Rows are points. A path goes straight from each point to the next, and from the last back to the first. The post is the endless flat space through its rows: a point in 2 columns, a line in 3, a plane in 4, and so on, so that a path can go around it. How many times does the path go around the post? Going back the other way cancels.
In the rows, zero is written as 100.

Post, 2 rows:
59	111	65
148	116	107
Path (21 x 3):
55	56	104
48	98	105
84	136	129
164	146	92
116	147	24
137	134	76
95	129	81
81	126	135
63	84	121
123	64	99
115	115	55
55	124	36
82	172	49
136	125	57
89	99	67
126	69	115
112	106	138
92	131	125
67	154	39
91	124	38
88	103	61
Times around: 1

Post:
127	37	59	60	93	87	67	115
49	161	111	142	100	116	104	56
88	73	103	110	37	132	54	104
148	56	25	128	125	117	111	144
55	88	157	77	93	129	59	114
113	25	78	68	140	146	31	57
96	100	61	122	90	131	164	89
Path (18 x 8):
91	100	100	146	94	111	75	107
120	83	108	84	84	120	88	85
110	100	99	86	98	121	49	166
52	129	80	136	93	184	131	120
57	71	50	131	56	75	134	123
84	42	55	107	123	127	126	113
58	94	59	89	108	107	162	86
59	81	119	83	108	106	98	83
133	74	101	90	111	47	86	62
148	112	54	73	101	117	78	65
92	113	40	80	115	110	126	150
21	129	125	126	154	135	22	124
77	62	128	116	188	124	87	145
136	121	67	183	108	87	84	121
133	152	66	105	143	117	71	13
114	111	83	85	131	162	92	125
71	76	95	109	116	176	89	89
68	10	93	112	107	117	70	90
Times around: 3

Post (13 x 14):
95	98	56	174	144	102	154	193	106	141	108	94	120	106
112	106	28	170	128	74	179	111	113	150	105	121	153	105
89	116	111	74	108	121	84	59	120	93	101	90	77	63
95	77	58	39	103	47	68	89	60	87	111	133	81	115
120	137	100	98	160	85	108	76	135	79	110	38	106	63
111	101	58	121	87	71	43	88	60	102	70	106	124	113
130	97	50	79	68	61	5	83	123	108	51	113	100	126
111	85	92	54	69	38	64	95	63	121	62	94	61	129
108	96	106	73	63	53	63	113	98	48	55	111	87	84
111	120	142	102	150	96	123	72	136	75	116	83	121	123
105	147	134	77	143	83	105	109	114	120	109	114	126	72
127	157	87	70	95	100	112	85	126	89	121	58	125	100
125	123	23	162	160	106	158	122	87	83	44	118	133	153
Path:
126	91	138	110	77	18	43	148	100	140	53	125	97	156
97	163	71	73	71	80	59	51	126	150	87	67	128	80
77	106	73	98	166	71	146	143	94	110	80	90	136	85
121	68	109	70	148	71	152	120	76	110	71	99	105	168
135	93	107	138	142	128	119	94	121	66	48	126	90	91
128	181	87	72	97	65	33	116	106	68	74	108	89	91
74	122	84	70	102	47	78	93	57	121	62	107	79	96
84	114	20	105	122	96	108	113	45	126	109	116	147	155
129	76	47	132	140	67	96	95	103	82	85	62	118	125
148	145	56	98	142	123	154	115	129	119	122	64	114	163
146	130	46	116	81	54	71	70	157	149	80	101	94	97
79	115	75	86	71	70	163	83	136	60	79	82	36	115
107	112	61	7	70	44	16	61	118	128	107	110	126	122
125	110	65	56	147	63	115	96	90	112	93	67	127	64
127	98	69	105	102	112	106	89	95	120	106	117	103	103
149	144	79	102	106	93	113	37	103	162	98	54	69	141
141	122	67	139	125	74	86	114	97	153	61	94	115	107
81	81	133	173	100	78	128	153	78	49	74	111	97	118
65	100	82	68	92	105	27	120	93	112	98	90	57	77
79	68	100	40	30	42	71	77	96	93	88	86	101	80
102	101	60	145	184	106	153	112	76	68	72	101	114	68
126	113	66	42	94	125	87	98	75	90	135	105	66	151
Times around: 4

Post, 17 rows:
72	107	99	112	111	127	85	117	61	130	104	108	115	130	115	86	75	59
97	147	64	90	78	74	73	85	133	138	150	116	130	119	126	100	113	102
69	74	90	149	125	53	99	78	120	162	195	106	139	112	100	105	85	93
84	109	54	89	78	50	94	108	91	87	136	127	80	145	91	90	69	84
106	89	59	96	101	96	87	109	102	97	58	92	101	108	67	75	171	73
116	110	65	102	128	86	121	100	109	140	97	100	108	105	139	47	103	122
71	75	92	111	108	131	128	96	122	96	161	72	117	120	129	54	63	71
87	50	119	71	128	118	107	134	63	51	96	66	87	168	104	78	90	125
125	60	87	106	64	102	124	88	100	153	117	89	107	93	55	70	111	87
73	79	115	101	95	129	105	112	120	96	157	109	43	126	94	67	90	99
118	106	81	81	124	92	149	118	81	76	98	76	95	96	132	111	120	84
121	126	132	104	89	122	102	122	118	117	126	142	127	107	76	54	95	102
121	128	62	84	98	112	118	120	105	100	97	82	123	72	95	74	100	123
86	102	65	87	78	142	82	75	52	71	130	135	95	135	89	80	96	67
93	49	121	148	72	139	118	125	104	113	93	125	104	113	70	76	149	97
91	138	95	97	81	60	55	105	47	113	83	126	117	100	106	54	105	107
108	74	71	75	95	118	115	77	119	94	97	96	125	79	104	116	95	76
Path, 17 rows:
99	108	84	121	65	102	93	100	99	135	128	89	102	85	83	107	136	91
94	129	111	117	107	86	98	89	86	112	118	140	48	140	120	89	86	117
99	98	87	68	48	121	105	96	101	65	41	122	130	148	116	91	114	92
59	72	75	97	113	95	107	116	96	101	99	102	53	117	85	83	108	78
67	77	84	117	108	91	116	131	79	102	126	115	103	120	111	78	108	61
82	45	91	146	107	108	119	97	61	112	139	88	116	83	101	88	121	119
98	115	63	120	65	115	118	93	103	82	125	118	103	90	122	52	93	84
102	103	94	111	109	77	122	113	93	114	89	89	103	117	98	128	71	91
123	130	134	92	107	139	111	97	43	88	122	136	138	107	29	96	89	104
86	117	92	84	120	89	86	70	114	130	146	103	173	105	108	112	99	90
105	110	134	66	111	79	60	119	111	81	116	132	121	119	80	54	106	136
96	77	95	117	109	70	130	118	83	89	131	105	80	66	75	37	129	133
97	122	95	78	131	92	104	121	116	122	108	70	105	107	74	49	112	91
81	124	101	115	80	87	100	111	108	117	141	84	139	128	102	81	127	60
68	91	121	88	75	142	72	105	76	107	133	126	109	102	85	84	118	101
78	79	55	99	109	72	92	127	73	87	153	92	137	107	92	74	109	114
98	119	74	101	81	94	70	127	109	123	110	92	125	101	128	90	103	96
Times around: 2

Post (17 x 18):
82	110	101	91	22	110	154	141	125	134	114	99	130	88	121	106	112	109
118	104	93	133	165	90	122	51	147	73	93	84	145	115	97	147	135	118
124	149	118	115	135	121	141	32	159	110	61	57	152	94	54	74	116	91
149	109	63	110	72	108	73	114	50	107	116	120	62	97	132	89	69	69
110	105	73	98	111	117	76	133	16	111	66	127	121	84	118	103	103	101
102	127	64	123	75	104	109	108	91	118	91	144	82	65	107	96	140	88
100	152	108	109	112	59	138	31	128	74	62	93	118	88	63	137	80	136
116	60	37	110	81	85	96	168	42	78	113	98	53	66	105	62	95	103
92	151	124	90	110	97	101	71	124	101	83	66	107	107	140	98	157	124
112	114	116	150	123	94	147	68	96	75	101	116	129	114	92	92	118	126
77	157	82	91	143	121	145	33	133	81	77	98	128	147	84	106	94	131
88	104	67	118	44	107	70	106	43	83	124	97	99	91	108	72	106	65
97	58	105	109	63	112	54	145	92	98	84	127	41	97	100	106	86	139
104	67	94	77	64	73	81	130	74	92	129	152	85	65	112	58	97	86
56	104	122	125	113	106	159	69	122	82	70	87	81	108	98	112	104	72
128	108	103	76	95	76	125	57	113	99	68	99	113	155	84	110	145	122
98	139	130	86	69	105	104	163	130	128	130	98	86	100	74	118	126	87
Path:
159	81	57	113	107	151	68	110	72	111	82	91	126	118	78	119	96	133
64	71	107	109	136	148	91	153	81	99	81	66	76	92	113	99	140	98
130	116	110	114	139	143	97	77	104	97	49	120	115	103	63	96	88	111
138	105	65	105	94	93	120	84	132	85	90	67	142	113	100	84	97	67
155	168	127	60	102	28	117	88	150	115	85	114	117	61	5	73	88	148
117	111	103	100	154	116	99	115	53	104	84	81	96	98	104	114	64	86
81	82	138	91	58	117	94	115	94	138	95	89	41	101	99	102	155	101
104	127	96	125	57	96	120	98	133	110	121	99	78	78	89	70	52	78
48	99	112	88	94	144	51	154	81	125	89	103	34	121	113	87	155	68
65	67	118	122	57	73	146	85	133	80	110	149	87	79	70	93	82	145
58	93	91	103	56	116	138	62	167	99	97	158	108	90	117	90	157	134
71	140	111	147	145	93	104	68	123	43	95	165	121	72	107	123	151	166
63	83	83	116	49	105	118	141	82	108	63	160	86	126	95	144	136	99
160	92	115	87	111	68	111	136	123	81	93	95	152	95	84	143	117	143
125	125	101	82	85	90	79	110	111	108	62	80	106	27	74	118	119	135
129	94	68	145	109	90	147	57	96	96	132	137	126	65	133	63	123	111
119	102	85	65	84	56	58	116	125	118	103	115	32	87	86	108	87	119
60	136	173	46	49	70	120	123	113	164	98	103	118	124	126	99	115	83
69	77	91	105	73	74	139	102	81	97	115	128	78	87	70	109	94	95
105	132	49	140	102	66	140	106	61	67	127	57	82	91	110	79	78	106
75	119	119	94	85	55	171	86	104	78	70	131	155	123	137	92	141	130
67	86	118	111	109	106	167	121	134	55	65	86	118	74	47	60	49	110
63	96	100	65	95	52	96	102	123	94	73	165	100	89	108	93	103	112
101	125	90	111	69	64	121	122	110	129	133	93	77	85	94	114	111	96
111	100	88	161	83	104	105	41	108	103	123	94	91	101	104	117	83	36
120	180	73	89	152	88	108	51	63	109	98	93	159	121	116	78	123	58
103	84	103	114	115	45	98	122	80	50	94	81	58	40	116	67	103	107
86	159	111	116	76	94	76	119	102	62	116	65	118	57	57	109	114	82
151	118	106	115	131	119	116	50	123	91	66	83	146	115	88	72	137	69
Times around: 0

Post (17 x 18):
84	73	39	136	129	72	123	95	82	124	104	47	108	82	142	139	115	155
111	101	100	48	163	103	80	126	99	95	122	87	95	166	129	74	73	95
102	91	129	108	102	95	81	98	110	99	112	74	127	93	80	95	67	77
105	77	109	75	83	85	132	124	95	90	107	109	152	120	55	69	97	85
136	93	114	96	106	86	132	87	79	118	101	118	93	101	79	81	88	90
128	95	119	61	109	85	125	84	134	127	95	74	122	79	71	101	108	92
81	58	93	78	115	116	105	83	124	107	124	103	102	97	74	83	119	86
116	87	109	84	87	106	123	95	147	106	125	133	128	113	106	96	88	86
108	82	100	69	102	103	133	117	127	94	115	110	117	68	70	73	60	108
121	60	41	134	117	33	104	79	124	97	100	59	88	102	93	103	123	140
152	74	119	72	154	132	32	140	70	108	121	114	114	136	101	111	90	106
115	93	128	18	127	100	20	102	72	91	140	127	106	144	139	72	94	128
97	93	122	83	98	138	127	85	109	84	130	101	129	116	49	95	92	131
122	70	52	128	98	116	132	85	82	74	58	34	82	91	126	136	106	123
101	81	150	99	90	102	148	127	115	85	130	93	99	88	77	97	115	103
118	107	91	65	100	68	115	106	102	92	148	109	112	95	64	118	88	76
91	64	55	114	75	83	129	108	100	120	85	46	72	116	98	146	85	144
Path, 16 rows:
136	109	87	108	101	64	82	79	130	116	143	97	157	103	106	113	100	141
112	72	137	81	64	142	132	73	59	83	106	51	73	79	121	108	76	112
85	66	97	63	84	33	158	96	146	92	113	109	91	109	78	78	80	93
92	41	101	77	60	75	113	113	128	73	86	113	53	116	112	117	87	76
108	69	97	63	134	144	108	103	100	91	143	134	125	96	104	93	94	88
87	81	110	80	154	64	28	116	104	86	195	88	98	71	108	67	82	103
110	100	83	79	98	173	145	97	127	63	99	66	102	86	89	117	96	119
111	82	104	81	116	56	96	95	147	144	99	152	93	84	97	83	115	102
84	77	123	58	73	67	72	78	100	34	112	38	97	107	79	97	117	94
130	92	116	105	117	64	125	130	110	101	99	55	106	114	108	92	61	69
74	74	73	120	92	134	119	155	111	116	130	69	79	110	103	125	89	107
97	78	105	46	97	119	99	79	68	107	55	89	105	82	102	35	118	126
114	64	108	130	54	90	156	114	117	113	150	83	105	98	107	130	138	133
107	67	129	88	128	139	139	78	110	80	101	44	72	111	111	116	89	70
126	128	125	90	92	113	114	68	94	80	72	47	125	106	102	151	59	74
116	104	109	80	146	75	82	82	126	85	73	58	49	118	77	56	113	118
Times around: 0

Post:
123	86	86	92	75	43	94	130	88	115	117	108	146	91	134	96	85	118
116	67	117	99	78	89	103	115	81	125	108	137	116	95	131	131	130	110
132	97	141	91	93	104	81	81	117	78	101	105	94	95	90	118	124	153
88	70	122	101	133	83	116	69	112	101	112	104	81	102	115	94	116	127
113	99	92	122	102	115	74	103	124	69	76	116	126	106	114	109	121	70
70	103	119	122	99	104	132	79	114	91	97	95	66	86	155	116	121	102
121	100	96	91	95	101	60	100	78	58	93	113	104	62	91	117	133	88
147	98	92	108	85	127	120	105	99	115	138	101	61	110	116	60	100	79
144	85	56	109	85	72	106	97	107	99	103	83	91	111	136	107	116	91
111	89	107	77	111	77	82	76	101	92	97	73	111	113	149	106	80	119
112	96	38	100	81	88	138	109	78	84	100	65	105	90	100	114	90	69
124	129	152	121	115	102	88	75	99	111	108	128	133	101	113	135	116	128
103	110	35	104	113	111	100	129	111	154	107	5	117	92	109	102	79	55
103	101	106	130	93	89	82	79	104	106	70	89	94	112	122	111	95	76
103	113	73	102	89	96	79	76	112	113	106	117	103	116	135	122	84	110
79	87	131	128	121	130	94	80	58	116	86	128	89	104	109	74	147	153
107	98	141	96	104	123	131	75	119	129	102	133	113	66	107	101	136	115
Path, 25 rows:
126	96	156	87	87	104	127	77	104	135	109	82	87	86	123	164	134	82
171	97	107	102	89	48	81	149	128	100	97	69	148	139	136	116	90	105
135	79	106	176	107	72	127	131	91	176	108	85	85	99	117	86	109	92
133	93	60	133	81	95	105	123	100	124	123	105	130	110	129	84	108	114
144	57	136	97	104	68	80	106	117	78	130	103	74	104	117	96	118	47
150	85	108	130	70	103	109	115	175	145	91	89	145	133	97	65	99	53
101	101	40	75	81	102	81	100	110	107	95	45	116	73	127	122	90	128
149	137	96	89	134	63	92	74	106	121	114	60	143	69	101	126	71	108
83	109	130	100	133	94	145	97	86	102	100	110	124	100	112	87	116	140
100	112	70	103	115	108	113	100	138	112	119	86	90	105	122	127	75	99
124	88	99	107	63	58	81	132	93	117	113	108	111	76	122	93	73	98
67	65	76	126	97	79	93	97	113	156	74	78	108	104	156	107	115	60
78	78	94	92	110	88	114	96	85	110	107	87	90	109	111	91	142	115
89	112	87	47	91	176	66	84	85	74	92	136	86	75	161	115	143	137
140	47	82	110	126	126	79	97	89	94	98	108	65	109	94	114	145	108
132	60	114	98	63	71	142	88	84	59	115	118	89	101	89	127	110	149
107	111	102	120	96	85	48	74	101	119	107	71	82	145	135	102	90	112
70	108	129	129	96	99	68	89	92	93	49	106	122	129	141	107	95	128
119	117	115	146	112	74	83	82	83	86	78	93	104	141	143	113	67	149
110	139	96	90	122	141	109	70	88	74	139	123	79	79	91	79	66	100
130	80	128	75	99	73	89	91	122	82	131	134	81	109	105	109	106	127
101	119	126	134	94	90	124	78	90	108	102	100	60	85	140	128	152	98
118	158	88	109	90	121	126	107	54	114	84	68	135	73	122	109	109	126
141	68	111	132	79	92	85	101	83	107	102	144	86	113	116	148	147	119
92	51	67	106	74	91	113	114	129	86	107	115	104	104	105	91	84	57
Times around: 3

Post (17 x 18):
80	117	89	68	60	106	71	108	101	93	130	46	93	96	104	90	146	83
134	88	59	116	127	96	95	47	107	126	93	62	97	85	123	99	128	172
125	69	63	92	58	70	147	87	116	126	41	130	101	67	75	95	154	179
96	125	47	110	144	53	130	58	59	100	93	92	86	85	128	74	166	122
173	98	70	131	88	58	120	130	145	109	76	102	95	93	48	70	123	145
80	96	96	115	75	135	54	120	136	74	120	80	131	102	101	61	104	28
83	131	98	125	90	113	49	111	105	123	129	87	120	119	123	127	131	44
81	106	129	139	91	95	89	120	90	100	136	65	135	110	107	79	113	90
140	122	85	92	72	90	167	77	132	129	68	107	116	107	76	107	106	147
97	114	121	83	111	107	63	122	97	110	88	63	140	81	90	91	122	64
136	96	56	93	68	45	152	70	126	191	47	109	113	101	38	66	94	174
55	91	96	106	111	150	90	138	120	94	123	57	99	151	86	109	129	81
60	106	128	113	117	122	61	91	102	69	143	119	53	128	99	96	107	73
90	81	118	99	95	148	82	138	119	131	144	85	81	103	123	97	104	48
154	92	50	98	75	95	126	91	84	130	100	114	129	101	37	88	95	132
109	98	90	117	132	60	114	35	103	110	123	80	114	79	87	94	175	104
114	82	125	74	86	130	33	139	143	107	141	89	131	146	141	69	115	70
Path, 21 rows:
94	108	87	63	105	101	83	112	69	114	156	100	114	98	91	63	120	107
154	42	105	117	49	123	5	93	157	139	67	110	128	85	123	64	122	141
114	78	139	97	69	113	45	77	151	102	115	7	91	137	78	134	133	134
87	143	91	109	73	76	127	136	126	77	53	10	129	97	71	134	170	124
141	90	59	57	75	117	60	127	149	106	125	93	140	84	122	65	116	67
94	140	76	95	111	95	111	124	48	66	124	80	109	105	77	102	184	112
76	155	74	99	67	96	134	112	84	96	94	93	78	129	119	69	120	95
99	125	135	170	93	92	126	120	99	63	132	121	93	125	106	111	118	37
91	136	96	93	70	110	141	97	96	120	147	84	125	138	96	140	95	99
78	101	78	99	106	101	122	110	116	124	111	87	106	115	119	57	125	109
99	123	101	127	85	150	118	132	101	101	129	127	74	141	58	114	111	82
130	128	123	105	56	88	63	80	124	145	101	103	178	186	74	89	106	94
156	102	63	102	129	52	73	63	81	116	122	72	136	148	68	89	114	119
57	98	70	105	151	79	110	50	87	98	141	48	109	105	79	106	137	118
69	106	88	75	57	154	80	108	131	166	100	66	123	114	116	99	82	104
140	116	99	124	77	94	117	88	137	102	118	149	90	152	114	91	119	128
162	105	82	171	108	113	112	122	148	81	136	132	113	99	57	73	149	106
104	121	116	140	172	104	143	101	68	71	169	100	92	73	74	94	116	40
104	140	103	89	99	87	110	101	161	105	112	67	73	142	70	102	100	77
64	106	122	64	82	127	85	139	110	104	56	89	115	148	122	145	111	91
134	84	66	94	96	98	111	98	118	73	132	63	119	61	76	72	125	117
Times around: 3

Post, 17 rows:
103	139	125	87	143	61	105	130	118	97	96	116	97	93	152	82	101	84
89	90	111	74	102	94	85	72	85	111	70	96	116	133	89	90	83	94
111	113	105	108	96	100	64	72	89	126	98	110	42	71	110	97	158	118
113	124	90	120	116	65	103	74	83	95	71	59	122	106	107	55	125	79
84	64	108	125	115	92	71	79	48	92	117	47	114	121	108	58	86	92
95	114	113	108	92	73	95	117	149	53	138	114	95	120	118	103	92	79
71	140	139	60	73	66	80	78	85	94	121	143	106	73	75	165	107	97
118	83	154	95	121	138	116	118	36	130	80	79	118	97	98	144	101	44
105	87	145	124	191	133	121	134	120	119	79	105	93	107	118	143	96	70
99	89	99	84	64	60	122	108	85	102	109	107	110	113	108	129	97	113
133	124	55	89	145	103	109	119	142	84	78	154	97	117	126	71	137	73
118	114	102	129	133	43	53	71	108	97	107	57	100	87	70	71	87	73
112	105	63	118	98	102	69	91	73	84	108	80	87	122	74	102	72	99
96	118	115	96	134	115	106	143	122	122	116	117	118	117	101	85	106	105
113	84	90	130	30	94	64	117	93	81	105	139	78	88	126	107	135	120
81	88	80	98	90	117	98	111	80	99	87	129	77	79	76	104	109	62
129	105	128	109	138	129	127	96	99	118	85	168	80	50	113	103	101	64
Path (26 x 18):
75	109	121	122	111	77	107	75	118	88	118	143	110	55	142	103	104	128
119	97	153	40	74	77	98	79	19	113	73	109	177	71	106	103	174	61
112	102	81	86	143	124	128	51	63	138	69	86	51	73	113	75	121	70
97	182	75	142	64	46	52	95	173	102	118	112	114	106	95	53	123	126
83	118	105	154	119	61	72	53	111	91	127	95	64	134	120	111	88	125
53	117	78	130	89	107	125	103	70	108	122	86	77	91	65	78	104	118
133	164	123	106	143	83	82	96	78	160	88	63	90	116	106	115	147	60
65	128	119	106	74	110	120	141	23	103	154	115	161	83	89	147	113	95
93	74	121	121	134	118	99	117	55	110	97	129	76	89	153	101	173	81
148	82	102	58	151	111	135	76	64	123	77	75	78	120	73	99	81	56
107	57	103	116	110	87	63	68	93	80	73	32	122	157	96	63	76	83
150	93	141	124	62	94	100	174	63	109	114	65	115	67	85	128	136	90
89	66	100	89	94	97	81	107	75	66	102	135	101	120	109	95	89	84
108	47	84	110	108	85	84	121	100	48	120	113	74	76	82	98	58	66
117	109	81	124	88	144	93	33	49	105	79	85	70	46	88	90	125	69
86	87	88	103	136	122	113	136	34	138	74	108	110	93	109	111	87	81
103	87	82	110	86	67	116	95	34	94	99	70	134	115	163	86	162	103
103	139	98	131	161	104	107	80	119	136	91	139	66	90	98	85	78	66
171	115	127	109	124	113	77	116	81	137	63	90	100	130	114	144	119	107
119	123	90	115	132	78	76	98	171	89	82	109	106	127	66	91	74	116
123	73	96	83	69	78	115	65	61	100	81	97	84	32	132	67	158	58
141	123	156	42	164	159	105	111	40	140	75	94	135	99	82	169	98	26
159	138	89	116	118	69	119	106	127	86	113	133	53	38	113	74	120	97
125	87	90	70	123	130	113	93	133	97	93	143	56	81	96	118	85	100
142	187	115	77	127	73	113	110	96	125	128	141	92	48	88	180	33	99
90	118	74	111	81	72	87	85	36	107	65	95	96	82	165	5	133	73
Times around: 2
